Rows are points. Each copy is the shape, with its points in the same order, turned, moved and blurred by noise. Is it also mirrored, or only turned?
In the rows, zero is written as 128.

Shape:
[[143 108]
 [197 129]
 [146 146]
 [ 81 152]
 [104 162]
 [103 147]
 [ 80 136]]
Copy 1, 7 rows:
[[148 124]
 [157 177]
 [122 151]
 [ 80  93]
 [ 80 121]
 [ 91 119]
 [ 88  91]]
Copy 1 is: only turned
Copy 2:
[[133 113]
 [189  97]
 [158 141]
 [111 184]
 [136 181]
 [124 171]
 [ 99 175]]
Copy 2 is: only turned
Copy 3, 7 rows:
[[138 121]
 [181  98]
 [164 150]
 [130 198]
 [146 189]
 [137 186]
 [112 188]]
Copy 3 is: only turned
Copy 4:
[[165 147]
 [207 110]
 [157 114]
 [ 86 123]
 [106 106]
 [115 117]
 [ 92 134]]
Copy 4 is: mirrored

Shape (5 x 2):
[[138 142]
 [100  88]
 [107 164]
 [142 154]
 [145  54]]
Copy 1 (5 x 2):
[[132 114]
 [ 76 151]
 [106  81]
 [136 104]
 [110 193]]
Copy 1 is: mirrored
Copy 2 (5 x 2):
[[145 134]
 [129  69]
 [112 145]
 [148 147]
 [185  57]]
Copy 2 is: only turned
Copy 3 (5 x 2):
[[122 142]
 [119  84]
 [155 141]
 [127 157]
 [ 64  77]]
Copy 3 is: mirrored

Shape (8 x 3):
[[126  86 149]
 [119 105 145]
 [119 183 119]
 [121 127 127]
 [ 95  85  79]
 [128 156  67]
 [ 98 156 175]
 [ 98 137  68]]
Copy 1:
[[ 92 164  88]
 [ 96 164 111]
 [120 123 178]
 [100 139 137]
 [ 34 127 118]
 [ 80  83 160]
 [127 191 157]
 [ 54 104 160]]
Copy 1 is: mirrored
Copy 2, 8 rows:
[[136  80 110]
 [123  97 116]
 [ 99 177 119]
 [126 126 121]
 [167 109 174]
 [154 182 144]
 [ 68 120 109]
 [146 159 173]]
Copy 2 is: mirrored

Shape:
[[156  90 156 142]
 [123 163  76 172]
 [155 169  88 114]
 [ 95 107 110 134]
 [163  74 134  95]
 [124 132 120 160]
 [160 168 182 139]
 [ 83  64 104 181]
 [121 167 152 140]]
Copy 1 (9 x 4):
[[140 121 142 164]
 [ 89 182  99  95]
 [131 146 112  67]
 [ 75 113 111 131]
 [156  75 118 143]
 [ 99 154 129 130]
 [150 151 193 104]
 [ 62 138  98 190]
 [106 146 169  94]]
Copy 1 is: only turned
Copy 2 (9 x 4):
[[120  77 118 161]
 [200 163  92 135]
 [197 122 116  92]
 [117 148 110 128]
 [109  65 107 119]
 [153 132 107 153]
 [171  89 186 157]
 [ 95 155  65 177]
 [170 132 167 143]]
Copy 2 is: only turned
Copy 3:
[[160  88 153 154]
 [ 88 104  63 140]
 [141  86  62 103]
 [105 124 138 111]
 [162  67 169 105]
 [121 113 105 147]
 [205 126  95 160]
 [ 67 116 168 155]
 [159 143  90 138]]
Copy 3 is: only turned

Shape (10 x 6):
[[143 106 133 140 132 143]
 [121 122 147 124 145 117]
 [149 124  71  95  46 168]
 [ 62 119 163 140 171 147]
 [113 168 147 161 161 111]
 [120 162  96 109 156 128]
 [110 144  58  77 101 116]
 [132 118 102 170  90 111]
 [121 193 144 166 147 113]
 [136 151 117  73  75 120]]
Copy 1 (10 x 6):
[[140 134 133  96 117 134]
 [140 121 152 131 130 122]
 [121 150  24 104  90 123]
 [171 128 178 175 126 168]
 [101 136 189 143 111 128]
 [105 164 130 144 149 119]
 [118 169  59 164 132  82]
 [134 147 123 109  60 104]
 [ 79 140 184 152  98 129]
 [ 99 104  67 143 119 102]]
Copy 1 is: only turned
Copy 2, 10 rows:
[[115 112  98 115 158 135]
 [141 119  99 110 144 101]
 [ 73  83 169  99  91 170]
 [123 133 114 148 175  46]
 [142 175  96 125 133  93]
 [ 94 138  98  92  99  96]
 [ 86  82 120 102  56 113]
 [126 124 112 149 112 165]
 [142 192 112 113 114 103]
 [133  90 151  74  85 132]]
Copy 2 is: only turned
Copy 3 (10 x 6):
[[149 120 108 127 107 115]
 [123 122 111 117 137 139]
 [249 171 133 138 135 120]
 [ 87 154 115  90  80 167]
 [ 82 156 109 149 130 128]
 [122 165 151 122 147 107]
 [185 195 135  95 178 112]
 [171 163  63 142 133 108]
 [ 93 156 109 175 142 129]
 [192 146 143 138 177 153]]
Copy 3 is: mirrored
Copy 4, 10 rows:
[[139 118 138 131 106 109]
 [116 143 137 115 135 122]
 [239 104 109 109 102 156]
 [ 83 183 118 110  89 109]
 [101 166 123 172 137 131]
 [147 173 149 135 130 178]
 [210 173 132  96 150 171]
 [189 141 107 162 137 105]
 [107 156 102 184 148 151]
 [180 116 104  97 154 174]]
Copy 4 is: mirrored
